Every row gives one point. The window is the flat piece filled in between its corners: a triangle in 3 columns, a solid with four corners in 4, and so on. A path goes straight from each point to the next, and from the last back to the first. After which points does the path pass through the window?

Window:
-19; -11; 35; -16
-15; 43; -3; -23
-18; -37; -18; 29
44; 0; -18; 6
Path:
(1): -21; -32; -14; 0
(2): -9; -14; 16; 33
(3): -26; -9; 18; 38
(4): -36; -46; -13; -19
(5): 4; 14; -22; -27
(6): 7; 27; 7; 10
(7): -35; -10; 19; 24
(8): -34; -30; -6; -1
(9): 12; -24; -60; -11
(10): 14; 6; 6; 39
(11): -27; 34; 36; 14
(12): -19; 0; -9; -35
Through the window after points: 1, 5

Window, 6 rows:
10; 5; -10; -26; -11; 18
18; -38; -30; -1; 16; -27
-4; 35; 13; 5; 31; -4
-3; -17; 25; -31; 15; 6
-37; -27; 2; -19; 25; 19
14; -60; -21; 15; -56; 26
Path:
(1): -3; -24; -12; 1; -36; -3
(2): 29; -37; -17; -2; -21; 22
(3): 12; -45; -30; 3; 32; 15
(4): -9; -25; -3; -11; -24; -16
(5): -21; -46; 0; -5; -57; -9
(6): 30; -45; -27; 11; -7; 37
(7): 14; -10; 9; -22; -6; 47
(8): -19; 3; 0; -25; -18; -2
(9): -3; -10; 3; -14; -20; -11
(10): 24; -35; -4; -11; 11; 38
(11): 14; -41; -3; 0; 5; 42
(12): -16; -26; -1; -15; -23; -5
(13): -24; -12; -12; -17; -43; 2
(14): 6; -23; 9; 0; 3; 34
(15): 15; -24; -15; -8; 15; 19
(16): -8; 5; -9; -22; -10; -23
Through the window after points: 3, 5, 11, 15

Window, 8 rows:
-5; 44; -8; 6; -14; -8; 2; -5
-4; 60; 12; 21; -47; -5; -4; -17
31; -8; 5; -12; 0; -13; -6; 1
1; -19; 16; -17; 10; -3; -3; -9
-8; -3; 10; 29; 4; -14; -4; 2
8; -20; -2; -17; 1; -25; -21; -11
-8; -14; -3; 17; -3; 11; -16; 6
-13; 0; 3; 12; -22; -12; 5; 14
Path:
(1): 5; 11; -7; 6; -19; -6; 17; -20
(2): -15; -8; -9; 31; -8; -12; 7; -11
(3): -15; 4; 17; 17; 2; -9; -16; 7
(4): -8; 29; 16; -3; -10; -5; -20; 14
(5): 2; 18; -5; 14; -21; -18; 13; -16
(6): 5; 10; -1; 11; -25; -11; 9; -18
(7): 4; 32; 17; 1; -16; -5; -18; 7
(8): 3; 13; 14; -5; -12; -8; -17; 10
(9): 0; 8; -6; 3; -19; -7; 11; -15
(10): -1; 8; -5; 2; -23; -1; 14; -21
(11): -4; 23; 18; 7; -13; -10; -15; 3
(12): 6; 8; 17; 3; 3; -13; -16; 12
(13): 1; -9; -2; 20; -3; -12; 3; -9
(14): 1; 3; -12; 16; -19; -8; 11; -14
(15): -10; 13; 10; 10; -4; -5; -16; 3
(16): -6; 13; 3; 1; -2; -13; -15; 4
Through the window after points: 6, 10, 12, 16

Window (9 x 9):
8; -8; 27; 10; -14; -51; -20; -2; 9
9; -3; -5; -18; 16; 10; -36; -17; -16
-3; -48; -12; -6; -16; 7; 9; 32; 5
1; -11; -21; -25; -7; -4; -4; -21; -6
-7; -22; 3; -1; -4; 28; 25; 20; -4
-35; -11; -14; -11; -17; 32; -28; -18; -3
-18; -8; -1; -16; 19; -15; -15; -5; -14
10; 5; 15; 12; -33; -60; -14; 32; -5
-12; -17; 30; -24; -22; 2; -1; 29; 3
Path:
(1): 13; -6; 19; 19; -24; -35; -17; 13; -36
(2): -18; -29; 21; -13; -22; -5; -7; 16; -40
(3): -1; -9; -13; -5; 12; 18; -3; 11; 36
(4): 1; 1; -1; -13; 3; 12; -24; -7; 7
(5): -11; -6; 7; -17; -8; -14; -18; -15; -40
(6): -5; -34; 15; -1; -18; -5; 3; 8; -22
(7): -9; -18; -16; -13; 0; 4; -13; 12; 10
(8): 4; -1; 2; -24; -2; -7; -20; 17; 21
(9): -14; -26; 15; -11; -20; 10; 12; 11; -15
(10): -12; -21; -2; -9; -11; 15; -7; -9; -18
(11): -19; -10; -11; -16; -3; 9; -17; 7; 1
(12): 2; 2; 7; -2; -24; -45; -12; 28; 10
Through the window after points: 6, 8, 12

Window (12 x 12):
35; 22; -4; -18; -16; -26; -15; 34; -2; -60; 1; -3
33; 13; 21; -33; -44; 11; 23; 18; -15; -47; 24; -3
24; -41; 45; -12; 20; 58; -17; 13; 20; -5; -13; 43
57; 19; -40; 1; -33; -23; 28; -4; 22; -38; 1; -35
30; -50; 3; 15; -40; 46; -25; 38; 1; -23; -5; 44
11; -9; -5; -25; 11; 15; -11; 42; 5; 21; -14; -14
-12; -10; -2; -15; 23; 26; 11; 19; -14; -24; -35; -3
8; 42; -5; 18; -32; -15; -36; 7; 28; 6; -9; -28
-8; -46; 22; -8; -41; -19; 22; 0; 43; -8; -5; -8
25; -44; -16; 3; 29; -6; -7; -2; -51; -5; 1; 41
-16; 0; 14; 3; -10; -13; 16; 8; 47; 24; 1; 47
35; 15; 34; 52; -19; -31; -23; 49; -21; 12; -12; 45
Path:
(1): 22; 10; 14; -3; -9; -17; -3; 13; 1; 1; -23; 21
(2): 25; 1; 5; -7; -24; -10; 0; 17; -7; 4; -45; 25
(3): 11; -4; -4; 28; -3; -10; -13; 41; -2; -13; 46; -7
(4): 6; -4; 6; 17; -1; -6; 13; 17; 17; -12; 17; 3
(5): 31; 2; -5; -12; -29; -7; -11; 3; 14; 3; -28; 23
(6): 34; -9; 14; -9; -49; -21; -1; 7; 20; -20; -42; 14
(7): 21; 2; -4; 0; -12; 0; 3; 21; 9; -18; 28; 0
(8): 14; -4; 7; 1; 11; 7; 2; 25; 21; -28; 24; 0
(9): 23; -12; -31; -45; -51; 4; 13; -17; 1; -7; -48; 0
(10): 24; 20; 10; -53; -21; 11; -12; -2; -7; 2; -34; 24
(11): 14; -16; 7; 0; -4; 9; 5; 28; 2; -25; 5; -1
(12): 6; -14; 4; 10; -1; 3; -1; 24; 0; -10; 7; 8
Through the window after points: 4, 10
